Each wall is flat, endless, passes through zero and stands at right angles to its row. A trip goes straight from one point to another. List the walls that it crosses, first one first.

Walls:
(1): [ 0.1 -1.7]
(2): [ 2.0 -2.3]
(3): [-1.3  4.4]
(4): [-1.1 -4.2]
(5): [0.1 1.5]
(6): [ 4.9 -0.7]
(7): [-5.1 -3.7]
Trips:
[ 1.0 -0.4] to [-0.3  5.1] -> 4, 5, 1, 3, 2, 6
[2.8 1.8] to [1.5 0.9] -> none
[4.9 3.5] to [2.3 1.1] -> none
[ 3.1 -2.0] to [ 2.6 -1.1] -> none
[-3.2 -4.1] to [-6.1  0.2] -> 2, 3, 1

Walls:
(1): [ 0.3  4.9 -1.4  2.6 -0.1 -0.6]
(2): [ 1.7 -1.8 -0.9 -3.2 -0.9  4.6]
(3): [ 2.6  2.6  2.9 -0.3  4.4 -2.4]
(4): [-1.7 -0.6 -4.1 -2.1 -2.5 -1.6]
(5): [ 3.5  8.3 -0.1  4.2 -2.7 -2.7]
(6): [-0.4  2.1 -0.3  0.3  5.0 -0.8]
(7): [ 0.8  4.4 -1.5  6.5  2.4 -1.6]
Trips:
[-5.2 -2.5 -3.7 -5.3  0.6 -5.4] to [ 0.4  4.0 -2.9 -2.1  2.6  0.5] -> 3, 1, 7, 5, 2
[ 1.3  0.5  0.3  0.2  4.9 -2.9] to [-3.1 -5.5 -1.8  2.2 -1.5  1.7] -> 5, 1, 3, 4, 7, 6, 2

Walls:
(1): [ 2.1 -2.4  2.8 -3.0  1.7  5.1 -1.9  5.5 -6.8 -4.5  0.3  0.9]
(2): [-2.1  7.0  7.4 -2.4 -1.7  0.5 -0.7 -1.6 -3.4  5.7  2.4  5.0]
(3): [ 0.2 -1.5 -0.6  0.0 -1.9  3.8 -0.3 -2.0 -2.3  3.2  6.0  4.7]
(4): [-2.8  1.3 -2.2 -1.1 -1.4  2.7  1.9  1.5 -4.8 -2.2 -1.8 -1.4]
(5): [-1.9 -0.9 -0.1 -0.6  0.0 -1.7 -0.3 -3.2  0.9 -3.6  1.3  1.3]
(6): [-0.5 -4.3 -4.8 -1.2 -3.3  0.0 -2.1 -0.5  3.0 -2.2 -0.5 -2.3]
(7): [-0.3 -4.3  0.1  4.2 -1.2 -0.7  1.7  0.9 -0.6  0.5 -0.6  1.0]
Trips:
[ 0.0 -0.5  0.8 -0.3  5.0 -0.4 -3.4 -1.8  0.1  1.2  3.6  6.5] to [-1.3 -0.6 -1.4  2.4  1.0  0.8  0.2  2.8  3.4  3.5 -2.7 -5.0] -> 1, 5, 7, 2, 3, 6
[ 0.4  1.5 -3.6  1.6 -0.8  0.0  1.1  1.1  0.3  2.4  4.6  2.2] to [ 0.2 -1.3 -4.2  5.0 -1.2  1.5  3.7  0.0 -3.2 -4.4  0.5  5.8] -> 4, 2, 5, 1, 6
[-0.6 -2.6  1.9 -0.5 -0.2 -1.4  3.8  1.5 -1.9  2.4  0.3 -1.0] to [-1.3 -5.4 -1.3  1.1  5.0  2.9  5.3 -3.9  0.6 -4.7  0.9  1.5] -> 2, 5, 6
[-3.3 -3.5  1.0 -1.0 -1.6 -0.4 -3.4  0.1 -5.7  2.8  5.0  2.3] to [ 3.5  0.8  3.2  4.8  1.2 -0.8 -1.5 -0.1 -4.5 -3.5 -0.1  3.1] -> 4

Walls:
(1): [ 4.8  0.8  3.0 -0.9 -2.1  0.2  5.3 -0.4  3.1 -0.7  4.9  0.1  0.9  5.6
  0.9  2.6  1.4 -2.7 -2.2 -2.0]
(2): [-2.9  0.6 -5.2 -1.2  1.2  6.1  2.5  0.1 -0.3  0.5 -5.8  3.5 -1.6  1.1
 -1.4  1.7  3.9  3.8 -1.5  1.5]
(3): [ 3.0  1.3  1.0 -2.7  2.0  1.7  2.9 -4.8 -0.4 -1.6 -0.8 -3.3 -6.4 -0.4
 -1.6  4.6  5.9 -1.1 -2.1  1.8]
(4): [ 3.4  0.0  1.6 -0.8 -1.5 -0.1 -4.7  4.1 -3.7 -2.5 -2.6  1.2  0.4 -3.6
 -6.1  2.1  0.4  0.1  3.7  2.6]
(5): [ 1.9  2.5  1.0 -0.5  6.0  2.6 -0.5 -2.1 -1.1 -3.7 -0.3  2.0 -4.2 -2.7
 -7.7 -3.6  0.6 -0.5  0.6 -3.2]
(6): [ 0.5  1.3 -3.3  2.2  2.5 -2.4  4.2 -0.5  1.2 -1.1  4.9  1.2  0.6 -0.5
 -3.0 -0.3 -2.1  0.9 -2.0  4.4]
(7): [ 2.3  1.5 -2.5 -0.2 -3.7  2.3  0.0 -0.5  1.8  1.9 -2.2  1.1 -5.4 -1.7
  1.5 -1.9 -1.9  3.2  4.9  3.0]
Trips:
[-1.3 -1.6  1.4 -3.4  3.7 -3.2 -0.3 -2.1  3.8 -0.4  0.2 -0.6 -2.0 -3.7
 -0.3  0.2  2.0  3.7 -4.1 -6.8] to [ 3.7 -3.6  7.4  3.1 -0.2 -4.6 -0.3  0.1  2.3  2.0  0.9  0.8  0.1 -0.1
  4.6  3.3  0.5  0.8  1.2 -1.6] -> 1, 5, 3
[ 0.6 -2.5 -5.2  0.2  0.2  3.4  1.6 -1.3  3.3 -0.7  0.9 -0.3  1.5 -1.5
  0.4  3.4  2.5 -1.8 -1.6  0.1] to [-4.1 -8.1  0.0 -5.3 -2.9 -0.4  2.1 -0.8 -1.2 -2.5 -2.4  1.1 -1.3  4.1
  2.3 -2.3  2.4  0.1 -1.1  1.9] -> 6
